Each point is reached from the start by the listed moves, each made 0, 1 or 2 times, or once backwards (-1), plus a little noise. Say if it took an odd or an even number of moves. Then give how often each move was made.

Moves:
(1): [64,12,-27,-6,16]
(2): [-11,70,3,2,-2]
Start: [-26,-13,11,8,16]
Points:
[49,-68,-21,-3,36] -> even (1, -1)
[31,67,-12,0,32] -> even (1, 1)
[-37,58,16,13,12] -> odd (0, 1)

Moves:
(1): [34,10,-7,4,-10,-7,-1,12,-13,-4]
(2): [-13,41,-5,-6,2,6,-3,-6,-3,-14]
(3): [0,-2,42,-10,-14,4,-9,5,-1,-10]
(4): [-1,1,13,57,-8,0,6,2,-9,6]
(5): [10,3,12,1,49,13,-6,15,-11,-17]
(6): [8,-2,-4,3,-6,28,2,-8,7,-2]
(7): [5,9,5,-1,11,8,43,10,-5,5]
(8): [-10,11,-3,7,-12,16,-9,48,16,10]
Start: [1,3,12,33,-4,-14,10,-13,-1,15]
Points:
[66,-36,-6,45,106,-57,-27,-23,-50,-10] -> even (1, -1, -1, 0, 2, -1, -1, -1)
[44,85,49,-54,-77,-37,-9,-57,-32,-39] -> odd (2, 2, 2, -1, -1, 0, 0, -1)
[-33,41,24,36,78,59,-54,29,15,-26] -> odd (-1, 1, 0, 0, 2, 1, -1, 1)
[54,49,125,123,11,28,49,-26,-62,-35] -> even (1, 1, 2, 2, 1, 1, 1, -1)

Moves:
(1): [21,2,11,0,6,4,-7,5,-4,5,-2,8,-13,-2,-4,2,-3,-1,-7,8]
(2): [-9,29,-14,3,9,11,0,-12,-1,23,-2,2,14,13,8,-9,7,-16,-8,-3]
(3): [7,14,29,-2,-19,3,5,7,13,-1,-19,0,19,8,12,-12,-3,-15,5,-5]
(4): [-5,7,4,27,1,-5,-5,2,3,3,-5,2,3,-2,3,0,-2,-5,-16,2]
(5): [-10,-1,16,-21,25,22,-18,6,17,-18,-6,7,11,3,-6,-13,20,4,-6,4]
(6): [-8,-12,4,5,8,32,-5,-3,-6,22,10,1,15,1,1,8,0,-6,-5,-3]
(7): [7,-10,-2,-10,12,-4,17,-5,5,-9,-1,7,5,-6,5,2,1,-15,-6,-1]
(8): [-5,2,-7,-2,5,-3,11,16,-8,0,6,13,2,7,-3,-15,-6,1,6,-9]
(9): [4,14,-11,-1,-7,3,7,15,5,-5,-5,-9,1,4,-4,7,-5,12,0,3]
(10): [13,2,12,3,10,-18,-6,-5,21,10,-7,10,-5,5,2,-2,2,14,2,-8]
(11): [-1,4,2,6,0,-11,24,-11,7,-13,26,-15,1,16,1,-21,2,-5,-13,-6]
(12): [5,-10,-3,4,-4,13,-12,-13,13,-14,10,27,-4,-1,-3,3,-1,-6,11,-4]
(13): [10,19,-7,-13,-5,-3,-6,18,12,17,9,1,17,-22,-11,11,2,-7,8,6]
(14): [10,3,-16,7,-9,-11,-4,-8,12,10,0,20,20,30,-19,-1,-10,-3,20,7]
(15): [9,1,1,4,-8,-7,-19,25,3,-7,-11,-7,12,7,26,-11,19,5,0,-4]
(16): [-4,5,1,-8,6,-5,-16,10,-6,-4,1,-9,-1,7,6,15,-7,-7,17,-9]
(17): [-9,-2,9,25,-10,16,1,-3,-2,2,-7,3,-1,13,-8,4,30,1,0,-10]
(18): [3,-1,5,5,-6,-4,10,-5,-10,-7,6,5,8,4,7,5,7,25,9,2]
Start: [10,-13,8,-4,-8,-27,-5,-7,-10,-18,-11,-17,-17,17,-13,-9,-13,-38,-2,-12]
Points:
[62,79,45,56,-80,-18,-17,109,63,8,-74,57,76,12,-2,-22,22,-17,24,-26] -> odd (0, 0, 2, 2, 0, 0, 0, 2, 2, 1, -1, 1, 2, 0, 1, -1, 1, 1)
[3,11,54,-43,32,26,3,63,69,-41,38,-30,85,26,27,-20,53,-100,4,-87] -> even (-1, 0, 1, 0, 1, 2, 2, 1, 1, 1, 2, 1, 2, -1, 1, 2, 1, 0)
[31,61,-7,-21,39,-68,-71,34,111,-45,-106,98,94,144,39,-115,11,-40,37,-39] -> even (-1, 2, 1, 1, 2, -1, 1, 2, 1, 2, -1, 1, -1, 2, 2, 0, -1, 0)
[104,32,66,-16,-57,-60,18,55,33,-80,-51,-29,80,86,5,-29,-30,-14,3,46] -> even (2, -1, 2, 1, 1, 0, 1, -1, 2, -1, 1, -1, 0, 2, 1, 0, -1, 2)
[43,12,29,26,-48,-43,34,-15,34,-5,-8,-57,43,61,46,-53,83,-142,-28,-58] -> even (0, 1, 1, -1, -1, 0, 2, -1, -1, 0, 2, 0, 1, 0, 2, 0, 2, -1)
[110,29,65,-21,-121,-144,13,8,86,-38,-4,-16,36,-3,27,-28,-18,29,72,-14] -> even (-1, -1, 2, -1, -1, -1, -1, -1, 0, 2, 1, 1, 2, 0, 1, -1, -1, 2)
[-14,-39,-44,151,-24,35,-21,-111,16,43,11,49,4,79,-28,25,1,-39,-31,-28] -> odd (-1, 1, -1, 2, -1, 2, 0, -1, 1, 1, 0, 2, -1, 1, 0, -1, 1, 0)
[12,58,-50,-8,48,57,-88,48,15,19,7,13,63,135,-33,-84,36,-68,-24,8] -> even (2, 2, -1, 0, 2, 1, -1, 1, 1, -1, 1, 0, 0, 2, 2, 0, 0, -1)
[-56,-47,47,37,11,56,100,4,8,-93,-18,-40,-5,14,-20,-51,0,-82,-100,-33] -> even (-1, -1, 1, 2, 1, 1, 2, 1, 2, -1, 1, 0, -1, -1, -1, -1, 1, -1)
